Every row gives one point. Each copy is the shape, with its points in the same order, turned, moved and blurred by noise. Some copies are also mirrored. Which?

Shape:
[[7.8,1.1,19.1],
[24.7,18.8,-4.5],
[-4.5,6.0,13.3],
[-2.7,6.8,-16.1],
[-1.5,-25.1,11.0],
[28.5,2.0,14.2],
[-2.0,-14.3,-27.0],
[-23.9,-9.7,12.0]]
Copy 1:
[[16.0,-3.7,5.8],
[25.2,-5.9,-27.3],
[8.0,7.9,1.8],
[-4.5,1.1,-24.8],
[-7.8,-17.1,11.8],
[29.4,-17.9,-5.2],
[-21.1,-16.1,-24.7],
[-14.7,8.2,12.1]]
Copy 1 is: only turned
Copy 2:
[[7.9,-3.8,12.8],
[1.3,29.1,15.3],
[-8.8,-8.0,9.7],
[-21.3,8.6,-7.3],
[10.3,-17.2,-11.1],
[17.7,15.7,15.7],
[-9.8,10.7,-31.5],
[-11.9,-25.3,-5.2]]
Copy 2 is: only turned
Copy 3:
[[17.1,13.8,-2.7],
[-1.6,21.9,-29.5],
[7.5,12.1,3.7],
[-13.6,-1.3,-12.5],
[22.9,-14.7,1.3],
[23.3,19.5,-22.1],
[-8.1,-25.6,-19.0],
[5.9,-8.1,20.3]]
Copy 3 is: only turned
Copy 4:
[[-1.3,-5.0,18.7],
[28.0,-21.7,16.6],
[-2.2,-5.7,4.0],
[25.4,-0.9,-7.3],
[-0.5,23.3,15.6],
[12.8,-10.8,33.3],
[33.9,20.6,-4.9],
[-10.9,14.6,-7.7]]
Copy 4 is: mirrored

Shape:
[[29.0,-18.5,-9.5,2.8,27.7,-9.2],
[-20.3,-11.3,-4.5,0.9,-14.8,-21.2],
[-2.3,18.5,10.4,8.1,4.0,-17.3],
[-1.3,20.2,-0.6,-5.9,-2.8,-1.8],
[-6.6,15.2,14.2,11.9,-15.8,-13.7],
[-1.7,-9.9,8.3,13.4,-31.6,-18.6],
[-14.4,-24.0,1.9,9.5,-2.0,9.6],
[-16.4,18.7,-7.1,-26.6,9.6,4.6],
[-7.1,-36.9,5.8,-6.1,0.4,2.5],
[-9.7,-28.2,27.4,-7.7,7.0,15.5]]
Copy 1:
[[-2.8,-26.4,-18.8,26.9,-39.9,7.3],
[14.5,-8.6,1.6,1.9,-6.3,-27.3],
[13.0,15.2,-14.8,0.2,-8.7,7.1],
[1.4,5.7,-4.1,-2.2,-1.2,11.1],
[16.6,23.0,3.0,-9.3,-12.9,-2.1],
[17.3,6.6,10.9,-13.1,-33.2,-15.6],
[-4.8,0.4,15.3,27.1,-17.3,-19.5],
[-13.5,-0.1,-9.6,6.0,21.1,8.1],
[-10.6,-10.4,4.4,23.9,-26.6,-24.1],
[-27.2,11.6,-1.0,28.9,-23.5,-25.9]]
Copy 1 is: mirrored
Copy 2:
[[41.6,-5.1,12.5,-24.3,9.5,4.2],
[-6.3,-31.3,7.5,12.0,14.0,-11.1],
[-4.5,6.3,19.2,-2.5,-6.1,-21.8],
[-9.8,-1.9,7.3,-8.8,-7.3,-9.7],
[-15.1,1.3,13.1,13.0,-12.4,-10.0],
[-0.7,-16.5,10.1,31.6,-6.0,0.0],
[-5.6,-11.0,-5.1,3.3,30.2,7.7],
[-23.7,-18.3,7.6,-35.1,2.6,-14.6],
[4.5,-27.4,9.0,-4.7,31.2,19.0],
[-8.8,-8.2,21.2,-9.4,36.9,23.5]]
Copy 2 is: only turned
Copy 3:
[[4.1,-1.9,-18.7,5.9,37.7,-19.2],
[5.8,13.4,10.3,15.6,-21.2,-14.3],
[16.7,-15.1,20.4,-0.3,1.6,-11.8],
[6.1,-10.9,14.6,-11.7,-2.1,0.8],
[19.3,-17.3,17.7,6.8,-17.7,-6.5],
[18.5,-5.7,-4.1,19.4,-28.7,-15.0],
[0.7,6.9,-2.4,30.8,-0.1,10.2],
[-2.5,11.0,20.8,-22.0,4.2,13.4],
[11.6,22.9,-12.4,26.8,2.6,6.8],
[25.7,14.6,-1.1,26.3,11.9,26.2]]
Copy 3 is: mirrored
Copy 4:
[[16.3,-28.1,31.9,-2.4,15.5,3.5],
[-14.5,0.6,-8.7,24.9,0.4,-19.9],
[-19.0,5.5,9.3,-13.9,3.0,-18.0],
[-5.8,12.8,-5.2,-15.2,13.9,-14.6],
[-17.0,21.0,5.1,-6.0,-2.8,-19.7],
[-8.9,19.6,10.2,24.4,-9.4,-19.6],
[-8.2,-1.9,-5.9,18.1,-8.2,16.9],
[-10.5,0.5,-22.8,-15.5,34.8,-7.2],
[-7.1,-5.3,3.1,31.2,11.7,20.0],
[-20.4,4.6,6.6,10.6,12.8,32.7]]
Copy 4 is: mirrored
